Each point is reached from the start by the listed moves, each made once or not at all, plus a little noise. Say if it took an odd or an even number of moves. Then give how often each move was made.

Moves:
(1): 0.28; 0.06
(2): -0.14; 0.59
Start: -0.22; 0.07
Points:
-0.22; 0.08 => even (0, 0)
-0.08; 0.72 => even (1, 1)
-0.36; 0.67 => odd (0, 1)

Moves:
(1): 0.62; 0.01; -0.06; 0.00; -0.14; -0.02; -0.12; -0.02
(2): -0.03; 0.50; -0.01; -0.11; 0.03; -0.02; -0.02; -0.10
(3): 0.03; 0.03; 0.50; 0.17; 0.05; 0.03; -0.01; 0.02
(4): 0.03; 0.08; -0.17; 0.33; 0.12; 0.04; 0.02; -0.05
(5): 0.13; 0.00; -0.03; -0.09; 0.41; -0.01; -0.04; -0.04
(6): -0.02; -0.03; -0.04; 0.00; 0.00; 0.60; -0.19; -0.07
Start: 0.01; 0.50; 0.19; -0.03; -0.02; 0.08; -0.38; -0.18
Points:
0.80; 1.11; 0.41; 0.27; 0.45; 0.11; -0.55; -0.35 => odd (1, 1, 1, 1, 1, 0)
0.65; 1.11; 0.45; 0.35; 0.03; 0.13; -0.50; -0.33 => even (1, 1, 1, 1, 0, 0)
0.05; 1.11; 0.50; 0.35; 0.18; 0.14; -0.39; -0.32 => odd (0, 1, 1, 1, 0, 0)
0.11; 0.97; 0.12; -0.23; 0.42; 0.66; -0.62; -0.40 => odd (0, 1, 0, 0, 1, 1)
-0.03; 0.98; 0.14; -0.14; 0.00; 0.66; -0.58; -0.35 => even (0, 1, 0, 0, 0, 1)

Moves:
(1): 0.61; -0.20; 0.08; -0.16; -0.06; 0.00; -0.04; 0.02; -0.24; 0.12; -0.21; 0.04
(2): 0.03; 0.93; 0.21; 0.68; -0.12; -0.48; 0.26; -0.01; 0.24; -0.30; 0.04; -0.19
(3): -0.17; -0.09; 0.52; -0.30; 0.11; -0.37; -0.17; -0.04; -0.35; -0.04; -0.10; 0.38
(4): 0.12; -0.09; -0.09; 0.78; 0.11; -0.14; -0.21; -0.01; 0.17; 0.23; -0.09; 0.24
(5): 0.17; 0.09; 0.17; 0.13; 1.04; -0.44; -0.07; -0.30; -0.07; -0.29; -0.11; -0.06
(6): -0.21; 0.11; 0.35; -0.24; 0.03; 0.60; -0.04; 0.24; 0.20; -0.14; -0.22; -0.02
(7): -0.32; -0.25; 0.35; -0.13; -0.05; -0.31; 0.67; -0.22; 0.14; 0.06; -0.34; 0.00
(8): 0.16; -0.08; -0.09; 0.02; 0.13; -0.09; -0.01; 0.46; 0.03; 0.09; 0.13; 0.04
(9): 0.19; -0.10; 0.14; -0.33; -0.02; 0.32; -0.27; 0.06; 0.72; -0.12; 0.29; 0.35
Start: -0.09; -0.06; -0.38; 0.24; 0.38; 0.00; 0.33; -0.44; 0.08; -0.04; 0.23; -0.49
Points:
0.42; 0.32; 0.21; 0.58; 0.36; -0.92; 1.28; -0.11; 0.25; 0.01; -0.16; -0.59 => even (1, 1, 0, 0, 0, 0, 1, 1, 0)
-0.42; 0.42; 1.09; 0.00; 0.39; -0.30; 0.73; 0.09; 1.09; -0.43; 0.03; -0.01 => even (0, 1, 1, 0, 0, 1, 1, 1, 1)
0.38; 0.27; 0.76; 0.92; 0.29; 0.00; 0.73; -0.37; 1.30; -0.24; -0.40; -0.13 => even (1, 1, 0, 1, 0, 1, 1, 0, 1)

Moves:
(1): 0.53; -0.02; -0.02; 0.04; -0.05; 0.00; 0.02; 0.03; -0.11; -0.09; 0.21; -0.01; -0.04; 0.09; 0.23; -0.30; 0.12
(2): -0.03; 0.40; 0.27; 0.04; 0.19; 0.02; 0.04; -0.15; -0.30; -0.03; -0.20; 0.18; 0.01; 0.10; 0.00; -0.01; -0.14
(3): 0.00; -0.09; 0.48; -0.20; 0.06; -0.01; 0.17; -0.05; 0.21; 0.19; 0.02; 0.13; -0.09; 0.06; 0.06; 0.01; -0.33
(4): -0.05; 0.01; 0.06; 0.42; 0.10; -0.03; 0.02; 0.26; 0.07; 0.07; 0.12; 0.05; 0.22; 0.12; -0.31; -0.01; 0.03
(5): -0.23; -0.05; 0.05; 0.07; 0.76; 0.21; -0.01; -0.02; 0.01; -0.06; -0.19; -0.04; -0.14; -0.06; 0.04; -0.16; 0.04
(6): -0.09; 0.07; 0.03; 0.01; -0.09; 0.52; -0.28; 0.07; -0.04; -0.17; -0.10; 0.01; 0.11; 0.15; -0.06; -0.14; -0.28
(7): -0.18; 0.32; -0.02; -0.13; -0.01; 0.32; 0.86; 0.22; 0.04; -0.15; 0.32; -0.15; -0.07; 0.16; 0.13; -0.11; -0.17
(8): -0.01; 0.21; 0.09; -0.28; 0.03; 0.05; 0.10; 0.70; 0.11; 0.36; -0.20; 0.14; 0.08; -0.30; -0.14; 0.28; -0.05
(9): -0.01; 0.49; -0.25; 0.10; 0.10; 0.14; -0.20; 0.17; 0.57; -0.17; -0.05; -0.29; -0.39; 0.41; -0.13; 0.18; 0.09
(10): -0.15; 0.15; -0.14; -0.07; 0.15; 0.11; -0.11; -0.36; -0.14; 0.51; 0.03; -0.24; 0.03; -0.03; -0.09; -0.20; 0.08
(11): -0.31; 0.15; -0.22; -0.10; 0.18; 0.08; -0.36; 0.19; -0.12; -0.39; 0.73; -0.06; -0.10; -0.20; 0.12; 0.26; -0.10
(12): -0.04; 0.00; -0.19; 0.20; -0.14; 0.13; -0.06; -0.08; -0.21; 0.25; 0.17; 0.39; -0.57; 0.04; -0.16; -0.26; -0.35
(13): -0.16; 0.00; -0.05; -0.17; 0.02; -0.09; -0.16; -0.02; 0.32; 0.12; -0.12; 0.37; 0.41; 0.06; 0.12; -0.10; 0.25
(14): -0.32; -0.09; -0.02; -0.04; -0.10; -0.25; -0.06; 0.15; -0.20; 0.15; -0.08; -0.09; -0.14; 0.67; 0.18; 0.12; -0.02
Start: -0.41; -0.36; 0.14; 0.16; 0.40; -0.03; 0.18; -0.10; -0.07; 0.41; 0.14; -0.05; 0.47; -0.28; 0.16; 0.43; 0.12
Points:
-0.26; 0.84; 0.08; 0.10; 0.70; 0.34; 0.69; 0.15; 0.49; 0.14; 0.28; 0.03; 0.36; 0.47; 0.48; 0.14; 0.31 => odd (1, 1, 0, 0, 0, 0, 1, 0, 1, 0, 0, 0, 1, 0)
-0.86; 0.58; 0.66; 0.08; 1.65; 0.64; 0.79; 0.97; 0.04; 0.70; 1.06; 0.95; 0.19; -0.23; 0.23; -0.07; -0.53 => even (1, 1, 1, 1, 1, 0, 1, 1, 0, 0, 1, 1, 1, 0)
-0.89; 0.20; 0.75; 0.14; 1.25; 0.67; 1.16; -0.21; -0.32; 0.64; 0.25; 0.50; -0.36; -0.01; 0.24; -0.08; -0.80 => odd (0, 1, 1, 0, 1, 0, 1, 0, 0, 0, 0, 1, 0, 0)
-0.90; 0.45; 0.79; -0.15; 0.70; 0.98; 0.87; -0.37; -0.25; 0.74; 0.26; -0.09; 0.39; 0.07; 0.20; 0.03; -0.79 => odd (0, 1, 1, 0, 0, 1, 1, 0, 0, 1, 0, 0, 0, 0)
-0.86; 0.56; -0.53; 0.23; 1.17; 1.28; 0.01; 0.53; 0.43; -0.32; 1.07; 0.18; -0.34; 0.39; 0.49; -0.22; -0.24 => even (1, 0, 0, 0, 1, 1, 1, 0, 1, 0, 1, 1, 1, 0)
-0.90; 0.10; 0.28; 0.24; 1.33; 0.57; -0.46; 0.14; 0.55; 0.96; -0.05; -0.10; 0.43; 1.17; 0.26; -0.18; 0.11 => odd (1, 0, 1, 1, 1, 1, 0, 0, 1, 1, 0, 0, 1, 1)
